Rows are points. Examples show where two turns around zero, p and q, send a point. Write where each new point lands after one turn and then the other. Backwards means that the second turn is done in reverse. Each puzzle has new turns, and all numbers are rounded.
In the rows, 128 means zero.

Turn p:
[148 143] -> [152 122]
[129  96] -> [104 107]
[110  93] -> [ 90 120]
[115 156] -> [141 156]
[138 152] -> [153 135]
Turn q:
[161 145] -> [146 161]
[114 140] -> [110 130]
[109  99] -> [129  93]
Where do these land?
p, then q: [ 89 137] -> [ 93 148]
q, then p: [151 140] -> [153 133]
q, then p: [144 108] -> [138 104]

Turn p:
[ 87 113 134 107] -> [ 91 144 120 101]
[140 150 106 131] -> [147 127 107 146]
[116 106  90 136] -> [ 98 107 107 147]
[142 175 115 169] -> [161 149 125 180]
[129 102 129 109] -> [115 109 128 106]
[140 130 167 131] -> [144 136 162 114]
[141 121 155 113] -> [140 124 147 102]
Turn q:
[145 136 158 130] -> [147 144 152 118]
[128 111 155 119] -> [142 116 144 105]
[122 126 120 145] -> [122 121 131 145]
[147 123 113 115] -> [142 133 105 127]
[ 87 159 158 121] -> [ 86 140 162 104]
[140 113  64 138] -> [130 115  76 169]
Where do these land?
q, then p: [148 116 113 129] -> [136 109 123 145]
p, then q backwards: [141 131 151 108] -> [138 120 154 111]
q, then p: [148 121 132 155] -> [143 119 153 144]
p, then q: [ 55 128 127 107] -> [ 56 145 113 117]
p, then q: [147 144 117 141] -> [148 130 130 151]

Turn p:
[111  87 131 107 132 165] -> [149 118 142  94 110 167]
[ 87 102 147 125 119 141] -> [119 119 167 117 110 157]
[126 136 120 104 126  99] -> [117 121 131 110 137  97]
[118 144 117 129 115 148] -> [114 150 120 123 115 137]
[152 141  99 144 124  92] -> [113 112  94 145 135  94]
[123 141 161 153 176 136] -> [138 139 144 157 175 156]
[180 144 122 133 104 114] -> [147 137  98 150 114  86]
Turn q:
[167 132 127 144 137 137] -> [157 151 115 117 119 143]
[142 125 138 125 121 102] -> [142 125 121 125 117 103]
[159 141 154 132 170 135] -> [168 155 150 103 138 133]
[ 71 144 113 131  93 139] -> [ 61 122 133 150 125 129]
[125 119 102 134 135 112] -> [128 125 104 138 148 123]
[105  93 113 158 110 118] -> [121 119 110 182 128 126]
[128 143 148  72 130 153] -> [119  99 162  82 121 140]
Where do these land?
q, then p: [118 121 155  99 146 144] -> [164 125 160 128 130 132]
p, then q: [121 140  95 154 119 131] -> [ 94 127 115 148 142 140]
q, then p backwards: [131 184 135 123  95  76] -> [134 166  96  88  80 102]
p, then q: [140 109 152  97 160 126] -> [174 121 138 100 130 129]
q, then p: [163 141 133 121  96 123] -> [120 132 119 108  94 100]
p, then q: [110 101 100 131 147 143] -> [124  98 133 129 136 166]
p, then q: [147 104 162 129 124 122] -> [164 137 125 133 101 123]
q, then p: [126 128 103 173 136 153] -> [111 163 101 143 136 157]
p, then q: [ 95 123 117 125 129 134] -> [111 110 151 130 130 139]

Turn p:
[119 124 125 138 126 150 152 123] -> [108 145 115 144 128 134 140 125]
[147 107 131 132 135 131 111 110] -> [121 107 146 139 128 118 126 107]
[ 31 144 130 120 121 160 124 134] -> [ 89 150  61  97  83 150 102 140]
[147 129 135 103 144 152 136 130] -> [129 122 138 129 132 163 147 113]
[146 148 132 122 133 159 121 108] -> [135 127 127 148 132 157 117 100]
[153 116  94 110 143 157 111 148] -> [137  83 111 134 144 146 156 116]
[153 115 120 133 103  75 140 106] -> [154 146 156 125 139  74 136 119]
[113 149 124 145 130 149 121 140] -> [123 127 103 141 129 145 111 143]
[128 148 140 140 124  40 137 134] -> [156 157 163  92 149  84 103 165]
[158 106 137 124 106 115 118 156] -> [153 106 151 136 112 114 151 146]
[112 121 140 142 143 121 138 119] -> [101 139 136 123 131 122 118 133]
Turn q:
[155 131 160 131 136 121  84 130] -> [140 138 156 161 157 138 103 119]
[115 122 109 125 164 143 136 125] -> [103 126 121 115 148 126 158 127]
[148 129 137 139 113 103 136 166] -> [154 132 119 154 122 107 115 157]
[118 120 104 116 108 181 131 192] -> [128 148  78  95 147 152 113 183]
[124 115 109 139 110 148 149 112] -> [137 121 101 109 111 143 144 116]
[159 161 124 137 120 106 129 122] -> [161 148 147 131 121 101 127 118]
[114 150 133 139 148 128 145 110] -> [114 140 146 127 112 125 157 121]
[127 121 104 134 127  91 132 108] -> [127 113 120 132 117  93 130 100]
[115 108 189 141 117 181 149 120] -> [128 117 136 143 106 207 145 149]
[113 129 126 125 114  91 101 113] -> [114 123 135 139 116 107  95 101]
[119 123 113  82 151 115 116 110] -> [102 101 149 101 151 109 120 116]
Where do these land?
q, then p: [ 96 118 109 141 103 123 143 120] -> [144 135  95 125 115 102 139 113]
p, then q: [107 145 107  82 144 138 101 142] -> [134  99 115  80 160 140 123 122]
q, then p: [146 159 146 150 160 122 118 118] -> [121 163 154 143 141 143 102 141]
q, then p: [132 157 141 138 142 106 153  94] -> [134 173 159 138 109 117 128 130]
q, then p: [135  88 121 111 137 137 152 136] -> [106 110 126 121 137 120 170 131]
q, then p: [153  93 168 107 106 149 107 161] -> [112  62 128 158 129 151 133 142]
q, then p: [125 149  95 117 114 148 153 129] -> [162 137 122 102 128 141 153 117]
p, then q: [106 153 154 141 138 154 101 118] -> [115 152 109 123 142 158  98 107]
p, then q: [134  89 162 137 160 114 123 155] -> [101 103 127 153 114 152 114 170]
p, then q: [138 146 101 139  98 106 152 130] -> [152 146 140 134 136  85 145 131]
p, then q: [135 111 105 144 105 112 104 106] -> [136 109 126 153 123  97 120  98]

Turn p:
[118 119 135 156 139 172 146 176 133 117  86] -> [ 93 129 122 135 127 160 144 178 111 100  89]
[146 120 143 121 110 119  88 113 142 145 117] -> [131 121 152 136 124 117  89 103 106 129 123]
[110 173 148 111 132 133 138 127  75 101 152] -> [122 159 108  78 127 100 175 117 125 145 129]
[127 107 130 141 110 127 102 103 149 127 167] -> [159 108 160 126 129 138 124 110 112 124 161]
[121 120 112 109 123 135 125  88 150 149 124] -> [141  89 126 136 121 136 115  96 142 135 123]
[ 92 111 136 121 166 125 154 174 106 141 122] -> [ 91 133 118 133 178 134 154 163 143 147 117]
[118 127 116 142 123 120 170 136  78 145 109] -> [ 99 136 117 144 105 119 156 157 147 168 124]
[122 132 108 123 102 109 109 130 163 129 132] -> [121 112 134 126 123 128  97 115 136 104 159]
[160 142 121 123 121 133 122 121 144 150 155] -> [151 144 144 118 117 148 104 109 145 132 132]
[164 120 132  90  95 124 124 102 134 102 162] -> [183 118 135  89 113 102 101 125 130 133 141]
[118 140 153 167 167 124 165 154 131 113  81] -> [101 154 118 168 137 121 166 159 133  92  90]
[140 125 101 131 148 116  94 112 130 116 129] -> [146 133 101 146 134 134 111 108 107 127 148]
Turn q:
[150 149  91  97 108 153 148  96 105 148  96] -> [124 135  77 129  95 143 180 104 146 132 133]
[145 121  93 135 143 121 150 101 156 160 115] -> [118 124 100 110 144 139 127 104 174 156 131]
[ 96  95 104 155 118 118 123 101 155  97 118] -> [146  84 136 106 144 120 108 105 156  91 127]
[134 109 100 148  99 112 123 153 145 118 143] -> [148 120 137 142 136 100 118 147 168 118 116]
[130  92 152 115 100  93  96 156  88 104 153] -> [167 141 138 121 121  73 118 173  94 107 133]
[114 136 152 119 151 126 101 158  99 110 102] -> [104 130 124 123 115 133 115 159  82 102 114]
[ 93 134 152 130 147 150 134 132 122 164 136] -> [ 96 115 134 149 129 125 117 106  95 153 140]
[104 160 154 152 116 119 145 135 156 111 110] -> [104 121 175 124 140 135 141 112 128 114  94]
[154 128 117 149 115 156  89 110 125 161 127] -> [155 137  97 149 102 134 103 103 133 148 105]
[136  94 149 105 115 159 134 142 111 130 140] -> [152 105 128 139 109 121 141 152 103 153 146]
[153 143 127 132 133 103 131 110 152 111 120] -> [135 150 138  98 140 147 131 125 151 122 115]
[106 160 132  94 158 127 157 143 156 133 161] -> [ 83 144 167 137 135 144 134 132 137 142 173]
[150 143 140 133 161 127 134 129  95 119 143] -> [131 157 114 136 154 150 131 143  99 128 136]
Where do these land?
p, then q backwards: [152 149 131 128 113 126 107 141 129 150 108] -> [119 152 137 130 139 121  92 132 142 146 127]
p, then q: [136 111 103 108 129 140 126  93 143  87 119] -> [169 126  92 121 128 122 129 155 157 121 131]
p, then q: [106 140 100 120 142 119 136 140  89  97 139] -> [104 139 118 151 141 115 140 133 163 127 166]
q, then p: [108 131 123 136 138 148 109 123 147 145 132] -> [129 108 144 134 122 135 128 107 101 130 137]
p, then q: [128 130 108 115 155 130 223 132 110 133 147] -> [ 91 108 152 133 132 145 137 147 202 175 114]
p, then q: [122 140 132 148  31 104 107 134 138 137  99] -> [160 125 181 120 104  56 120 117  92  97 128]
q, then p: [126 128 163 114 141 118 123 126 141 139 147] -> [118 143 147 110 139 119 130 105 126 151 119]
q, then p: [123 142 123 110 155 128 113 129 141 134 130] -> [116 119 134 101 131 140 133 109 118 123 138]
p, then q: [131  95 125 131 159 113 141 137 146 149 124] -> [121 116 127 137 150 151  92 135 128 141 106]
q, then p backwards: [134 146 198 144 141 141 111 128 141 147  62] -> [133 132 157 116 116 206  96 130  99 155  93]
p, then q: [137 126  95 150 123 116 125  99 125 102 154] -> [170 150 128 154 141 123 141 130 150 139 138]
p, then q: [135 116 129 131 143 146 137 149 133 106 152] -> [121 133 125 143 125 154 139 162 127 135 135]
p, then q: [125 108 135 130  94 136 105 133  82 139 151] -> [119 146 122 142 113  90 136 125  94 162 146]

Turn p:
[150 160 160 128  98 146 159 159 128 147 136 152] -> [120 160 172  77 148 113 132 119 120 140 122 129]
[125 101 144 152  94 141  91 138 134 149 102  94] -> [130  77 138 106  80 105 148 136 123 129 122 138]
[112 133 103 111 139 151 125 125 157 133 126 156] -> [125 151 130 138 122 143 113 150 158 125  96 128]
[156 108 117 108 110 107  96 113 124  99 161 138] -> [149 132 119 149 115 128 102  95 139 132 153 174]
[103 101 163  99 128 106 144 112 130  92 112 161] -> [139  97 117 127 189 133 116 121 166 120 125 147]
[112 163  93 162 145 125 141 137  96  98 133 131] -> [125 167 113 150 139 142 170 126 106  90 136 119]
[ 91 152 154  94 161 109 117 139 156 141 102 137] -> [ 99 104 153 142 156 127  90 154 143  98 113 103]
[106 161 134 105 132 121 154 167 147 160 161  98] -> [ 96 143 181 128 126 138 124 134 139 139 158  80]
[137 111 108 140 107 111 129 138 128 148 154 123] -> [117 140 127 131 105 114 140 129 135 153 157 142]
[135  92 117 126 150 130 146 125 100  98 119 151] -> [147 131  85 121 156 157 133 139 127 127 137 150]
[156 153 139 117 126 149 122 113  91 152 147 164] -> [100 160 124 103 133 138 107  94 102 139 105 149]
[159  92 124 164 140  89 104 125 138 104 111 101] -> [166  95 105 156 116  97 131 148  99 128 158 147]
[129 127 120 135 166 154 114 119 142 115 128  98] -> [151 117 127 154 109 156 124 141 107 128 113 108]
[ 98 164 155 163 115 134 151 112 133 158 133 115] -> [ 98 125 154 131 139 105 166 112 118 143 101  93]
[151 105  89 117 110 145 125  97 116 126  97 101] -> [157 123  75 111  87 124 124 117 137 128 124 115]
Turn q:
[140 104 148  96 153 107 122 117 132 145 113 101] -> [150 112 139  87 146  98 136 146 130 138 140 113]
[147 104 105 155 103 160 152 159 151 133 130 122] -> [144  84 124 172 136 158 102 123 119 126 133 139]
[133 164 146 168 158 128 142 107 118 139 150 141] -> [109 155 127 160 133 111 142 114 170 108 136 102]
[120 142 159 158 144 133 102 121 112 129 117 153] -> [130 165 161 141 128 110 136 106 146 122 111 130]
[104 103 113  95 145 102 127 145 108 154 116 105] -> [126 120 136 105 153 117 151 180 107 143 134 141]
[166 100 109 116  74 140 133 162 108  97 152 130] -> [157  93  94 141  88 143 124 119 102 115 136 180]
[142 158 132 135 100 170 131 132 130 150 132 136] -> [127 136 127 162 121 144 124  92 124 152 158 128]
[122 182 149 151 151 109 141 134 145 117 113 143] -> [120 169 124 137 126 133 113 133 183 141 113 108]
[ 89 106 135  97 132 126 122 128 139 123 142  94] -> [109 116 152  90 123 130 115 159 107 120 148 127]
[140 142 123 126 158 147 154 117 120 145 119 151] -> [128 137 119 134 164 142 153 109 152 128 139 121]
[ 94 143 149 148 112  90 132  87 134 111 113 142] -> [109 147 143 117  91 132 142 132 141 129  86  87]
[136  91 100  84 133 119  96 140 142 169 151 117] -> [109  86 122 104 158  90 124 136  91 150 143 154]
[134  97 101 118  87 161 137 152 150  87 142 145] -> [131  90 113 128 109 175  99 107 106 112 120 166]
[125 156 121 145 143  99 103  90 104  91 101 113] -> [143 184 112 114 118 111 132 137 117 107  94  94]
Where do these land?
p, then q: [ 98 131 101 157 110 147 142 171 111 107 109  99] -> [142 105 100 124  98 178 120 143 149 111 163 132]
q, then p: [134 157 121 112 145 163 163 118 127  88 147 144] -> [158 160 135 156 110 161 128 111 153 125  95 119]
p, then q backwards: [152 134 101 126 122 127 113 104 137 158 152 126] -> [131 168 135 137  96 118 101 134 135 126 135 132]
p, then q: [106  87 141 140 137  92 118 112 126 143 166 105] -> [ 94  86 160 167 139 118 146 133 123 109 122 123]
p, then q: [ 94 145 137 142 135 121  89 142 143 142 126 149] -> [132 139 168 129 109 149 122 141 148 122  94 139]
q, then p: [110 106 147 147 111 114 143 101 113 118 103  95] -> [158 110 145  86 125 125 139 113 111 127 157 114]
p, then q: [150 121 151 115 142 144 116 104 119 165 104 119] -> [141 130 142 111 140 116 148 140  78 145 120 140]
q, then p: [119 152  99 128 117 136 137 125 163 142 116 134] -> [104 115 118 134  94 144 138 140 119 129 106 112]
q, then p: [101 109 108  96  89 118 119 168 161 158 140 145] -> [ 68 105 115 100 125 143 136 153 151 142 112 163]
q, then p: [158 116 129 166 142 151  97 168 144 105 120 140] -> [146 123 117 151 131 100 106 136  95 111  96 173]
p, then q: [135 158 158  93 154 107  97 140 150 152 101 121] -> [143 149 167 103 107  90 108 147 105 114 110 153]
q, then p: [121 123 142 111 100 114 153 100  91  95 149 112] -> [157 151 135  97 125 135 150  95 165 126 155 123]
q, then p: [154  95 102 111 132 126 150 109  93 112 104 147] -> [165 158  85 102 146 146 118 139 128 136 132 113]
q, then p: [160 158 155 148 157 131 156 130 114 107 155 157] -> [171 157 145 173 130 102 131 133 154 136 108 120]
